Each row of a before or after table is a point. One or more steps were done to the points. Then noise was added and the rows were shuffled. The steps act on columns, c1 being the first. Name the steps. A step turns or swaps two columns, mirrors them in a line or flattens them onto one, adds a multiple of one to another, or multiplies or shifts one. Angles are multiples of 10 degrees, from the lower column toward the higher: turns from -170 to 170, lines from 10 to 170 but not 90. Use the fewest steps. Two steps may share a column if one is a turn and the other turns, adds or multiplies; they go together, in the order done. Otherwise the lowest column goes first.

Before (9 x 3)
[[ 17 -37  20]
 [-73  20  25]
 [ 32 -40  41]
 [ 35 -35   3]
 [-42  36  44]
 [-64  22  25]
 [-37 -13  55]
 [ 14  -1  46]
 [ 50 -15   5]]
After (9 x 3)
[[-81 -24 -27]
 [-96 -18 -31]
 [ 65  20   0]
 [ 40  45 -30]
 [-57 -26 -46]
 [ 24  42 -16]
 [-45  21 -54]
 [ 23   5 -53]
 [ 44  28   4]]
Steps: multiply c1 by 1.3; turn c2 and c3 by -170 degrees

Before (14 x 6)
[[ -1   1  20  -6 -57  -2]
 [  8 -95  13  42 -20  32]
 [ -5   7  17  13   5  11]
 [-20 -20  12  11  -6  36]
 [ 10   8   2  -2 -33  17]
 [ -5  13   5 -13   6  36]
 [ 18   1  -5  13   9  19]
 [ -1  11 -35  -4   3  22]
 [-14  12  20  12  -1  18]
 [-31  12  -1  -6  13 -49]
 [ 14  -1  -1  34   8  13]
 [  8 -28  -5 -11  11   1]
 [ -2  -8   8  22   9  33]
 [-41  -1  14  -1   1  23]]
After (14 x 6)
[[ 10 -28  10  -1  16   2]
 [-29   3  23  -1  -1  30]
 [ 16  46  29  40  89  11]
 [ -5 -44  13 -10  37 -14]
 [ 17  -4 -12  -9 -10  33]
 [-47   3 -30  -8 -16 -17]
 [ 23   6   9  15  -7   9]
 [ -4   9  32  12  20  31]
 [ 10  28  -6 -14  15   3]
 [  6  -3  28 -14 -12  28]
 [ 17  10   9  33  -2   5]
 [-14  -8  30  13 -10  10]
 [ -4   0  19  13  -8   1]
 [  9  12  29  23  -2  19]]
Steps: turn c3 and c6 by -40 degrees; turn c1 and c6 by -30 degrees; turn c2 and c5 by -130 degrees

Before (10 x 9)
[[ 31  12 -25 -90  66 -33 -11  20 -63]
 [-12 -38 -12 -17   4 -33 -27  10 -16]
 [  9  43 -28 -39  25 -21   7 -40  -9]
 [ 13   4  -1  14  40   5  -9   6   5]
 [ 95  20  22  33 -47  20  12   4  22]
 [ 10   7  27  13  -7 -62 -10  33  10]
 [-23   5 -30 -37  15 -31 -34  60 -16]
 [ 46  28  49 -18 -26  40  48   5 -40]
 [ 36  21   9 -68  38   3 -45  -8   1]
 [ 24 -16  10   2 -17 -36  23  37  56]]
After (10 x 9)
[[-72  17  14 -41 -18  19 -17   2  21]
 [ 13 -40 -24  32   1   8  -4  21 -18]
 [-26 -14  19   3  -2   6  -4  41  52]
 [ 25  12  -1 -14 -27  14  -3   7  16]
 [ 22  -1 -31  18   5 -32  26  61 -15]
 [ -7   6  -1  24   0  37 -32  31   2]
 [ 14  38  -6  60 -21   4  28 -36  -9]
 [-44  33  42 -20   0 -40 -25   1 -43]
 [ 35  14 -18  77 -61 -57  20  17 -65]
 [ 18  16 -23  51 -38 -51 -27 -10  -2]]
Steps: multiply c1 by 0.7; turn c1 and c5 by -130 degrees; turn c3 and c7 by -70 degrees; multiply c3 by 0.7; add 0.7 times c8 to c6; turn c4 and c6 by 130 degrees

Before (8 x 12)
[[  6  19  12 -21   1   7  10  -8  -4 -13  -5  40]
 [-36  13  10 -19  25  60 -14  36  19  12  19  12]
 [-31   5  18 -22  31  24 -43  20 -27  41  35   4]
 [ 24  38  17  35 -30 -19  17   4 -21   0 -53 -26]
 [-33   6  11   2  15 -58  -9  50 -15  -1  -5  85]
 [ 53  20   2  38  -9   1   0  -1  17 -18 -15  -5]
 [  8  19  13  35 -42   6  -3 -32  25  -9 -23  -2]
 [-42  28  45  -1  55  37 -19  12  -6  27  27  33]]
After (8 x 12)
[[ -72    2   30    7  -62  -51  -21    3  -24  -17   34   24]
 [ -51   27    6   16  -27  -55  -18   38    8   -6   27   10]
 [  51  -47   19   23   32  -13   18  -25  -34  -24  -50  -21]
 [  59  -16    2   26    9  -17    0  -29    9    8  -21   -6]
 [ -51  -47  -18   40  -76   49  -11   29  -25   -7   -1  -30]
 [  20  -10   -5  -20  -38  -18   12   20  -15   11   -8  -21]
 [-100    7   13    1  -27  -21  -43   32  -36  -27   52   22]
 [   3  -10   16   -5   14  -16    1  -45   12    1  -25  -37]]
Steps: add 1.5 times c7 to c1; turn c2 and c6 by -140 degrees; turn c3 and c12 by 20 degrees; turn c5 and c12 by 120 degrees; turn c4 and c8 by -50 degrees; shift c9 by -10; mirror c10 and c11 in the line at 80 degrees

Before (13 x 20)
[[  0  -6 -23  18  -5  37   7   1 -32  48   3  23 -40  12  33   7  -1 -41
  -20 -11]
 [ 62 -25  22  22 -12  16 -30  38 -21  26  10 -30 -70  13  23  -4  -9  -8
  -36 -47]
 [-47  29 -18 -54  55 -29 -17 -28  35 -42 -38 -21  30 -26 -13  36  92 -12
   30 -18]
 [ 10  23 -45  -7   6 -49  38 -16   6   4   5 -45 -19 -22   5  34   3  22
  -13  -8]
 [ 46 -22 -46  40 -10 -11  11   7 -27 -23  13  -2 -26   9  14  46 -23  17
   18 -43]
 [-50  17  18 -25  -3  -7  45 -32  21 -51  13   3 -13  14 -13  76  17  24
    1  18]
 [ 10  39  13  -7 -15  -1  40 -28  26 -42 -25  -6 -18 -47 -40  55 -23   3
   27  -6]
 [-11  20  -8  -8  -3 -10  25  26  18 -54 -11 -11   2  -8  14   7 -27   1
    3  11]
 [-30  24 -38 -22  -2  -8 -37 -87 -17 -37 -21 -39  27  10  20  -8  71 -21
  -31 -48]
 [  9 -18   9  42 -16  -1  34  52 -48   9  47   2 -30 -20 -23  13 -14 -29
  -28 -25]
 [-47  42 -28 -34  36  21 -52 -48   8   3  12 -41  61   3  15  37  42 -15
  -20 -40]
 [ 23 -19 -17  52   1  57  23  13 -19  -3  33 -38 -48 -18  23   6   8  -5
  -13 -11]
 [-22  18 -45  40  13  68 -27  30 -65  25  21   1 -70  29  -9  -5   1  -7
  -66 -38]]
After (13 x 20)
[[  1  -2 -23  14   6  33   8 -10 -32  14   4  18 -41  11  23   5 -20 -40
  -22 -11]
 [ 39 -17 -45  41  13  -9  13 -10 -30   9   8  -5 -24   7  11  46  -9  17
   22 -47]
 [ 11  37  23  -5  -4  -6  12 -21  26   1  47  -7 -14 -51 -31  56   1   0
   26  -9]
 [ 60 -26   8  23  15  17 -22  41 -17   9 -19 -32 -64  12  18  -6 -20  -9
  -36 -45]
 [-10  14 -12 -11  -7  -8  10  20  18  -1  29 -15  -1  -3  11   7   2   1
    2  10]
 [-23  15 -52  39   1  66  -8  10 -62   5 -35  -3 -67  29  -8  -3 -12  -6
  -66 -36]
 [-34  24  -5 -22 -18  -7 -41 -93 -21 -39  -9 -41  30  12  14  -7  68 -19
  -36 -48]
 [  7 -16  -6  42  47   1  43  57 -48   7  -1   6 -31 -24 -16  10 -13 -32
  -27 -25]
 [ 19 -22 -17  51  21  60  36   6 -16  -2  -7 -38 -45 -20  17   6   4  -5
  -13 -12]
 [-46  25  -7 -54 -68 -28  -6 -30  37 -54 -20 -21  30 -22  -6  30  87 -11
   28 -19]
 [  4  24 -33  -9  -1 -49  39 -31   8  -4  20 -45 -16 -22   1  32   1  22
  -11  -5]
 [-49  43  -9 -41 -19  17 -21 -55   8 -19 -61 -42  62   2   7  41  27 -15
  -20 -43]
 [-51  16  29 -28   9  -9  42 -24  23 -22  22   3 -11  14  -9  71  36  25
    4  17]]
Steps: turn c3 and c8 by 20 degrees; turn c5 and c11 by -140 degrees; turn c7 and c11 by 40 degrees; flatten c10 and c17 onto the line at 120 degrees; multiply c15 by 0.7
